Rows are points. Two turns around zero, p and q, are shown by what they do to some points. Write where each new point lands after one turn and then the other. Backwards means that the second turn is done in reverse. Each puzzle has new turns, and all numbers are rounded.

Turn p:
-0.045  0.044 -0.152 -> -0.016 -0.007 -0.164
 0.241 -0.201  0.189 ->  0.189 -0.134  0.284
-0.042  0.161 -0.143 -> -0.004  0.106 -0.192
-0.130 -0.092 -0.066 -> -0.124 -0.105 -0.056
-0.024  0.088  0.172 -> -0.045  0.140  0.128
Turn q:
0.187 0.245 0.082 -> 0.202 0.244 0.041
-0.232 -0.107  0.052 -> -0.195 -0.127  0.118
-0.199 -0.133 -0.060 -> -0.206 -0.136 -0.001
 0.107  0.023 -0.116 ->  0.056  0.044 -0.143
 0.136 -0.028  0.042 ->  0.142 -0.025 -0.015
Where do these land?
p, then q:  0.178  0.107 -0.156 ->  0.140  0.076 -0.205
q, then p backwards:  0.046 -0.203  0.078 ->  0.082 -0.199 -0.055
q, then p: -0.202 -0.076 -0.072 -> -0.216 -0.070 -0.017
p, then q: -0.023  0.172  0.150 -> -0.003  0.198  0.116

Turn p:
0.214 0.045 0.180 0.070 0.059 0.099 -> 0.256 0.084 0.134 0.083 0.020 0.029
-0.144 -0.011 -0.031  0.006  0.095  0.176 -> -0.110 -0.013  0.074 -0.018  0.096  0.186
 0.241 -0.079 -0.223 -0.230 -0.106 -0.027 ->  0.187 -0.175 -0.194 -0.263 -0.006 -0.079
-0.028  0.059 -0.007 -0.200 -0.229 -0.180 -> -0.054  0.061 -0.132 -0.179 -0.224 -0.151
 0.099 -0.272  0.003 -0.097  0.016  0.080 ->  0.090 -0.242  0.141 -0.115  0.010 -0.016
-0.011  0.061 -0.121  0.239  0.070  0.052 -> -0.012 -0.020 -0.103  0.214  0.120  0.109
-0.222  0.127  0.047  0.265 -0.005 -0.016 -> -0.194  0.125 -0.018  0.275 -0.030  0.090
-0.148  0.070  0.152 -0.053  0.100 -0.183 -> -0.161  0.179  0.100  0.003  0.015 -0.168
Turn q:
-0.181  0.104  0.108 -0.056 -0.138 -0.206 -> -0.085  0.168  0.089  0.041 -0.151 -0.228
 0.112 -0.119 -0.214 -0.139 -0.062  0.091 ->  0.006 -0.054 -0.172 -0.234 -0.032  0.125
0.150 0.206 0.095 0.210 0.107 0.090 -> 0.176 0.048 0.064 0.259 0.086 0.161
-0.058  0.229 -0.289  0.189  0.066  0.013 -> -0.072  0.252 -0.211  0.146  0.168  0.130
 0.117 -0.061  0.099 -0.112 -0.128 -0.192 ->  0.163  0.000  0.026 -0.112 -0.148 -0.177
-0.135 -0.160  0.028  0.009  0.129  0.010 -> -0.131 -0.133  0.050 -0.025  0.131 -0.079
-0.003 -0.150  0.123  0.202 -0.016  0.202 -> -0.034 -0.279 -0.013  0.188 -0.009  0.072
 0.019 -0.165  0.131 -0.158 -0.091 -0.153 ->  0.054 -0.093  0.076 -0.159 -0.126 -0.207
-0.022  0.116 -0.083 -0.146  0.133  0.144 -> -0.076  0.092  0.088 -0.105  0.081  0.202
Where do these land?
q, then p backwards:  0.270 -0.107 -0.240  0.035 -0.057 -0.037 ->  0.226  0.118 -0.252 -0.086 -0.096  0.049
p, then q: -0.270 -0.097  0.119 -0.072 -0.082  0.056 -> -0.217 -0.049  0.130  0.052 -0.197 -0.060
q, then p: -0.172 -0.057  0.071 -0.016  0.224  0.049 -> -0.146  0.051  0.235  0.039  0.092 -0.044
q, then p: -0.163 -0.078  0.316  0.032 -0.124 -0.008 -> -0.098 -0.062  0.108  0.179 -0.261 -0.152
q, then p:  0.019  0.084  0.053 -0.138  0.020  0.096 ->  0.046  0.077  0.104 -0.062 -0.087  0.093
q, then p:  0.194  0.096 -0.194 -0.013 -0.030 -0.221 ->  0.176  0.105 -0.251 -0.108  0.124 -0.048
q, then p: -0.055  0.014  0.163  0.029  0.118  0.089 -> -0.006  0.006  0.198  0.113 -0.015  0.006
p, then q:  0.178  0.144 -0.288  0.142 -0.069 -0.024 ->  0.055  0.029 -0.313 -0.070  0.182  0.144

Turn p:
-0.290 -0.091 -0.144 -0.034 -0.119 -0.102  0.242 -0.099  0.232 -> -0.170  0.112 -0.145 -0.086 -0.051  0.099  0.301 -0.015  0.297
-0.193  0.179 -0.137 -0.158  0.122 -0.126 -0.021 -0.047 -0.195 -> -0.147  0.124 -0.055  0.039  0.150 -0.249  0.100  0.209 -0.069
 0.120  0.032  0.073 -0.023 -0.090  0.150  0.174 -0.209 -0.050 ->  0.071  0.179  0.109 -0.115  0.026  0.107  0.087 -0.166 -0.137
-0.103 -0.140 -0.012  0.208 -0.037 -0.043  0.002  0.026 -0.124 -> -0.042 -0.075 -0.063  0.193 -0.159  0.042  0.109 -0.009 -0.071
 0.174 -0.199  0.064  0.147  0.036 -0.100 -0.135  0.045 -0.186 ->  0.109 -0.262 -0.022  0.103 -0.127 -0.074 -0.022 -0.074 -0.206
 0.049  0.082 -0.170 -0.088  0.196 -0.049 -0.154 -0.108  0.025 -> -0.016 -0.009 -0.157 -0.006  0.244 -0.173 -0.084 -0.027 -0.012
 0.029  0.050 -0.129  0.010 -0.199  0.140 -0.147  0.148  0.218 -> -0.018  0.081 -0.136 -0.070 -0.127  0.115 -0.292  0.008  0.159
 0.117  0.151  0.251  0.192 -0.210 -0.072 -0.087  0.084 -0.041 ->  0.052  0.021  0.262  0.103 -0.269 -0.093 -0.165 -0.105 -0.001
-0.096 -0.018 -0.095  0.212  0.160 -0.072  0.188  0.151 -0.187 ->  0.146 -0.005 -0.056  0.293 -0.031 -0.006  0.211  0.175 -0.027
 0.015 -0.120  0.197 -0.216 -0.086 -0.168 -0.075  0.071  0.078 -> -0.090 -0.222  0.138 -0.236 -0.088 -0.075 -0.011  0.039  0.074
 0.068  0.155 -0.144 -0.127  0.059  0.175  0.057 -0.055  0.105 ->  0.072  0.202 -0.070 -0.110  0.202  0.059 -0.090  0.012  0.040
 0.112 -0.080  0.246 -0.125  0.169  0.269 -0.045 -0.007  0.123 ->  0.033 -0.145  0.195 -0.110  0.232  0.247 -0.146 -0.047 -0.048
Turn q:
 0.109  0.067  0.260  0.166  0.088  0.048 -0.091 -0.091  0.170 ->  0.091  0.019  0.238  0.080  0.174 -0.054 -0.111  0.024  0.222
-0.019 -0.151 -0.081  0.048 -0.093  0.149 -0.181 -0.218 -0.110 ->  0.152 -0.124  0.049  0.131 -0.081  0.222 -0.096 -0.147 -0.105
-0.017 -0.190 -0.054  0.196 -0.212 -0.183  0.066 -0.128 -0.062 ->  0.102 -0.180 -0.092  0.229 -0.141 -0.146  0.090 -0.166  0.000
 0.102  0.041 -0.195 -0.116  0.201  0.198 -0.070  0.057  0.122 ->  0.061  0.112 -0.139 -0.185  0.135  0.248 -0.088  0.082  0.051
 0.048 -0.055  0.042  0.029  0.228 -0.156  0.170 -0.051 -0.064 -> -0.089 -0.130 -0.047 -0.022  0.240 -0.092  0.153 -0.048  0.014
-0.054  0.028  0.044 -0.181 -0.107 -0.208  0.125  0.091  0.130 -> -0.105  0.016 -0.031 -0.197 -0.156 -0.215  0.075 -0.017  0.077
-0.172  0.222 -0.004  0.060 -0.079 -0.229 -0.256  0.105 -0.165 -> -0.125  0.073 -0.001  0.090 -0.058 -0.246 -0.285  0.011 -0.267
-0.142  0.112 -0.160  0.219 -0.045  0.248  0.094 -0.001 -0.032 -> -0.059  0.231 -0.095  0.273 -0.026  0.193  0.034 -0.018  0.008
 0.127  0.087 -0.111 -0.146 -0.008  0.121  0.193 -0.034  0.044 ->  0.073  0.172 -0.051 -0.155  0.016  0.102  0.197 -0.037  0.020
-0.067  0.037  0.270 -0.179  0.100  0.151 -0.186  0.114  0.144 -> -0.115  0.005  0.269 -0.183 -0.010  0.094 -0.189  0.188  0.113
 0.083 -0.198 -0.012 -0.096 -0.075 -0.141  0.136  0.157 -0.176 ->  0.012 -0.194 -0.101 -0.059 -0.095 -0.107  0.221  0.128 -0.133
Where do these land?
q, then p: -0.159  0.130 -0.214 -0.120 -0.135  0.161 -0.034  0.148 -0.003 -> -0.101  0.305 -0.044 -0.011 -0.110 -0.013 -0.170  0.136 -0.072
q, then p:  0.075  0.207  0.004  0.095  0.052 -0.059 -0.001 -0.238  0.144 ->  0.001  0.021  0.076  0.026  0.233 -0.167 -0.033 -0.217  0.063
p, then q: -0.002  0.162 -0.187  0.010  0.008 -0.146 -0.118  0.062  0.025 ->  0.025  0.023 -0.188 -0.028  0.006 -0.186 -0.167 -0.032  0.014
q, then p:  0.193  0.066  0.251 -0.287 -0.214  0.130  0.271 -0.101 -0.079 ->  0.154  0.136  0.425 -0.262 -0.047  0.050  0.206  0.031 -0.005
q, then p: -0.099 -0.086 -0.168 -0.002  0.189 -0.132  0.120  0.173  0.138 -> -0.085  0.019 -0.301 -0.019  0.079  0.017  0.062  0.146  0.179
q, then p backwards: -0.097 -0.084  0.168 -0.111  0.224 -0.188 -0.056 -0.103 -0.098 -> -0.008 -0.108  0.207 -0.164  0.127 -0.062 -0.213 -0.136  0.022
q, then p: -0.006  0.230  0.191 -0.042 -0.039  0.023 -0.052  0.156 -0.084 -> -0.038 -0.018  0.239  0.082 -0.072 -0.145 -0.055  0.180  0.020
q, then p:  0.013 -0.103  0.114 -0.050  0.182  0.162 -0.187  0.139 -0.049 -> -0.022 -0.194  0.043  0.035  0.024  0.179 -0.165  0.193 -0.063
p, then q:  0.139 -0.184 -0.067  0.052  0.029  0.173 -0.004 -0.153  0.197 ->  0.124 -0.002 -0.002 -0.063  0.087  0.310 -0.001 -0.174  0.001
p, then q backwards: -0.238 -0.113 -0.080  0.192 -0.197 -0.110 -0.109  0.020  0.004 -> -0.315 -0.118 -0.084  0.074 -0.153 -0.028  0.123  0.096  0.042
q, then p:  0.077 -0.110 -0.089  0.135 -0.200 -0.197  0.119  0.125 -0.084 ->  0.178  0.012 -0.169  0.019 -0.238 -0.115  0.163 -0.025  0.044
q, then p:  0.105 -0.114  0.079  0.127  0.098  0.182  0.051 -0.226 -0.110 ->  0.155 -0.063  0.105  0.109  0.136  0.226  0.059 -0.151 -0.089

Turn p:
 0.021  0.071 -0.190  0.054 -0.035 -0.036 -0.056  0.145  0.284  0.023 -0.044  0.262 ->  0.037  0.123 -0.004  0.056 -0.156 -0.089 -0.104  0.205  0.166  0.059 -0.030  0.294
 0.025 -0.123  0.037  0.117 -0.190  0.096 -0.006  0.010  0.066  0.096 -0.156  0.079 -> -0.069 -0.049  0.110  0.090 -0.189  0.147  0.080  0.012  0.124  0.044 -0.101  0.040
-0.048  0.169  0.263 -0.163 -0.225 -0.149  0.037  0.049 -0.090  0.101  0.234 -0.139 -> -0.007  0.142  0.207 -0.169  0.040  0.171 -0.119 -0.116 -0.163  0.068  0.307 -0.140
-0.261 -0.033 -0.099 -0.112  0.278  0.016 -0.085 -0.054  0.054  0.022 -0.026  0.194 -> -0.146 -0.077 -0.189 -0.042  0.165 -0.113 -0.087 -0.065  0.019 -0.027 -0.069  0.314
 0.069 -0.225  0.000 -0.166  0.160 -0.067  0.004  0.169  0.032 -0.119 -0.085 -0.150 ->  0.104 -0.170  0.100 -0.246  0.112 -0.184  0.077  0.037  0.086 -0.034 -0.109 -0.049
 0.046  0.023 -0.102 -0.025  0.002 -0.016 -0.057  0.074  0.170  0.000 -0.148 -0.274 ->  0.041  0.011 -0.086 -0.180 -0.086 -0.096  0.007  0.052  0.193  0.139 -0.058 -0.167
 0.055 -0.070 -0.019  0.099 -0.060  0.370 -0.139 -0.081  0.141 -0.080  0.076  0.100 ->  0.041 -0.074 -0.123  0.189 -0.044  0.187 -0.004  0.050  0.282 -0.217  0.023  0.045
 0.055  0.061  0.224  0.033 -0.061 -0.359  0.059 -0.076 -0.085 -0.055  0.015 -0.199 ->  0.025  0.187  0.212 -0.069 -0.004 -0.141  0.016 -0.229 -0.165  0.064  0.040 -0.244
-0.124 -0.144 -0.263  0.051 -0.040  0.097 -0.106 -0.039 -0.106 -0.178 -0.017  0.221 -> -0.117 -0.160 -0.143  0.087 -0.167 -0.083  0.026  0.097 -0.051 -0.272 -0.042  0.183
 0.254  0.030  0.086 -0.140 -0.071 -0.017 -0.106 -0.209 -0.347  0.049  0.095 -0.153 ->  0.264 -0.102 -0.050 -0.028 -0.040  0.168 -0.014 -0.228 -0.285 -0.064  0.046 -0.234
-0.177  0.049  0.071  0.093  0.039 -0.036 -0.050  0.203 -0.195 -0.066 -0.080  0.062 -> -0.225 -0.027  0.101 -0.016  0.048 -0.028 -0.166  0.102 -0.140 -0.073 -0.132 -0.035
-0.020  0.154  0.102 -0.115 -0.030  0.150  0.096 -0.076 -0.114 -0.104 -0.058  0.062 -> -0.029  0.132 -0.074 -0.051  0.098  0.206  0.071  0.021 -0.112 -0.133 -0.055 -0.009
 0.054  0.043 -0.262 -0.044 -0.049 -0.171  0.191 -0.241  0.037  0.205  0.246 -0.026 ->  0.133  0.033 -0.160  0.101 -0.079 -0.106  0.162 -0.071 -0.158  0.233  0.338  0.095
 0.051 -0.004  0.153  0.319  0.283  0.121  0.220  0.125  0.154  0.105 -0.050 -0.039 -> -0.054  0.033  0.100  0.278  0.304 -0.041  0.056  0.133  0.203  0.213 -0.156 -0.093
Turn q:
 0.200  0.079 -0.023  0.177  0.115 -0.251 -0.099  0.091  0.012  0.025 -0.185 -0.034 -> -0.019  0.193 -0.110  0.157  0.033 -0.282 -0.022  0.058  0.098  0.120 -0.144  0.070
-0.085 -0.241 -0.145 -0.116 -0.220 -0.065  0.162 -0.076  0.067  0.184  0.118  0.073 ->  0.055 -0.353 -0.132 -0.041 -0.082  0.166  0.077  0.068 -0.010  0.156  0.135  0.089
 0.183  0.194  0.028  0.002 -0.292  0.071  0.271  0.077 -0.067  0.015  0.104 -0.055 ->  0.207  0.129  0.040  0.052 -0.137  0.170  0.232  0.276 -0.050  0.016  0.071 -0.106
 0.184 -0.066 -0.059 -0.105  0.026  0.054 -0.042 -0.051  0.173  0.146  0.153  0.147 ->  0.226 -0.026 -0.051 -0.139  0.086  0.099 -0.101 -0.031  0.121  0.155  0.077  0.101
 0.042 -0.006 -0.061  0.008 -0.141  0.063 -0.198  0.091 -0.059  0.022  0.106  0.001 ->  0.039  0.047 -0.055 -0.033 -0.077 -0.005 -0.189  0.062 -0.067  0.049  0.139 -0.114
-0.096  0.106  0.055 -0.277  0.021  0.039  0.130  0.027 -0.039  0.280 -0.134 -0.156 -> -0.136 -0.067  0.052 -0.214  0.043  0.137  0.172  0.088 -0.022  0.184 -0.235 -0.153
-0.285  0.223 -0.059  0.052  0.092  0.205 -0.276 -0.036  0.054 -0.056 -0.258  0.013 -> -0.282  0.208  0.029 -0.075 -0.131  0.086 -0.227 -0.239 -0.141 -0.093 -0.216  0.020
 0.012  0.146  0.244  0.159  0.271  0.138 -0.013  0.129  0.077 -0.245 -0.141  0.154 ->  0.022  0.240  0.287  0.046  0.106 -0.106 -0.114 -0.041  0.007 -0.282 -0.192  0.170
 0.099 -0.072 -0.071 -0.036 -0.004 -0.045  0.068  0.085 -0.258 -0.253 -0.024  0.090 ->  0.065 -0.004 -0.151 -0.015  0.049 -0.165  0.065  0.137 -0.090 -0.286  0.065 -0.021
-0.113 -0.011 -0.084  0.124  0.149 -0.101 -0.008 -0.181 -0.037 -0.244  0.082 -0.107 -> -0.160  0.030 -0.055  0.139  0.034 -0.073  0.096 -0.224  0.092 -0.183  0.151  0.007
-0.077 -0.124  0.058  0.156  0.080  0.039  0.213 -0.001  0.024  0.058  0.387  0.105 ->  0.025 -0.115  0.190  0.097  0.195  0.149  0.052  0.061  0.030  0.003  0.333  0.172
 0.069 -0.190  0.134 -0.004  0.018 -0.131  0.043 -0.198 -0.118  0.067 -0.013  0.051 ->  0.120 -0.182 -0.019  0.054  0.133 -0.149  0.133 -0.113 -0.100  0.081  0.014  0.006
-0.076 -0.121 -0.131  0.124  0.048 -0.015 -0.163 -0.063  0.003 -0.130 -0.237 -0.354 -> -0.224 -0.035 -0.176  0.254 -0.051 -0.062 -0.104 -0.166  0.096 -0.084 -0.164 -0.223
-0.057  0.083  0.114 -0.263 -0.165  0.000 -0.086  0.106  0.169  0.131  0.042  0.074 ->  0.064 -0.064  0.150 -0.283 -0.202  0.038 -0.068  0.065  0.037  0.163 -0.035 -0.017
Where do these land?
q, then p: -0.063 -0.057  0.066  0.004 -0.171  0.201  0.024 -0.163  0.038 -0.038  0.087  0.116 ->  0.127 -0.104  0.004  0.114 -0.010  0.189  0.083 -0.062 -0.037 -0.192  0.029 -0.084
p, then q:  0.226  0.056 -0.019  0.016  0.236 -0.115  0.169  0.200 -0.246  0.106 -0.109  0.081 -> -0.021  0.047 -0.052  0.044  0.281 -0.243 -0.011  0.211 -0.167  0.084 -0.229 -0.073
q, then p: -0.003 -0.187 -0.010 -0.115 -0.069 -0.116 -0.033  0.073  0.002  0.104 -0.040  0.258 ->  0.126 -0.209  0.135 -0.072 -0.099 -0.045 -0.026 -0.016 -0.101 -0.009 -0.039  0.210
p, then q:  0.181 -0.170 -0.184  0.158 -0.020 -0.124 -0.077 -0.182  0.146 -0.104 -0.086 -0.110 ->  0.134 -0.058 -0.142  0.228 -0.228 -0.049  0.198  0.028  0.137  0.131 -0.015  0.055
q, then p: -0.057  0.224 -0.168 -0.269 -0.005  0.102 -0.128 -0.192 -0.128 -0.014 -0.052 -0.042 -> -0.003  0.033 -0.328 -0.250 -0.020  0.110  0.149 -0.014 -0.132 -0.009  0.115 -0.047
q, then p backwards: -0.158  0.112  0.242  0.081 -0.162 -0.165  0.104 -0.031 -0.101 -0.229  0.207 -0.085 ->  0.010 -0.227 -0.002  0.143 -0.297 -0.172  0.185 -0.026 -0.014 -0.152  0.179 -0.024
q, then p: -0.082  0.176  0.106 -0.051 -0.155 -0.165  0.122  0.092 -0.022 -0.141 -0.168 -0.133 -> -0.186  0.180  0.206 -0.129 -0.119  0.020  0.158  0.101 -0.047  0.047  0.009 -0.109
p, then q: -0.153  0.187  0.155 -0.188  0.204  0.219 -0.152  0.181  0.002 -0.231 -0.086  0.248 -> -0.108  0.170 -0.020 -0.279  0.000 -0.117 -0.263 -0.115  0.038 -0.343 -0.197  0.109
q, then p:  0.023  0.085 -0.095  0.017  0.281 -0.086  0.046  0.005 -0.099  0.253 -0.163  0.069 -> -0.117 -0.005 -0.154 -0.038  0.142 -0.061 -0.049  0.053 -0.134  0.201 -0.187  0.222
q, then p backwards:  0.187  0.172 -0.026  0.128 -0.069  0.065 -0.217 -0.060  0.142  0.079  0.194 -0.072 ->  0.123  0.256  0.104  0.058 -0.106 -0.096 -0.054 -0.068  0.206  0.157  0.116 -0.086
q, then p: -0.052 -0.206 -0.029  0.165  0.054  0.220  0.189 -0.082  0.113 -0.021 -0.057 -0.130 -> -0.093 -0.105 -0.064  0.242  0.054  0.004  0.094  0.026  0.225 -0.134 -0.177 -0.076
q, then p backwards: -0.143 -0.158  0.065  0.126  0.071  0.222 -0.065  0.207 -0.101  0.125  0.033  0.002 -> -0.106  0.085  0.140  0.080  0.075  0.050 -0.044  0.253 -0.225  0.071  0.123  0.070
p, then q:  0.118 -0.174  0.155 -0.122 -0.138 -0.175 -0.166  0.033  0.180  0.110  0.187 -0.089 ->  0.326 -0.080  0.166 -0.067 -0.016 -0.037  0.014 -0.192  0.103  0.179  0.122 -0.090
p, then q: -0.024 -0.060 -0.259  0.049 -0.057 -0.082  0.184 -0.080  0.072  0.000  0.053 -0.115 -> -0.047 -0.084 -0.049  0.050 -0.040  0.048  0.180  0.206  0.068  0.118  0.168  0.076
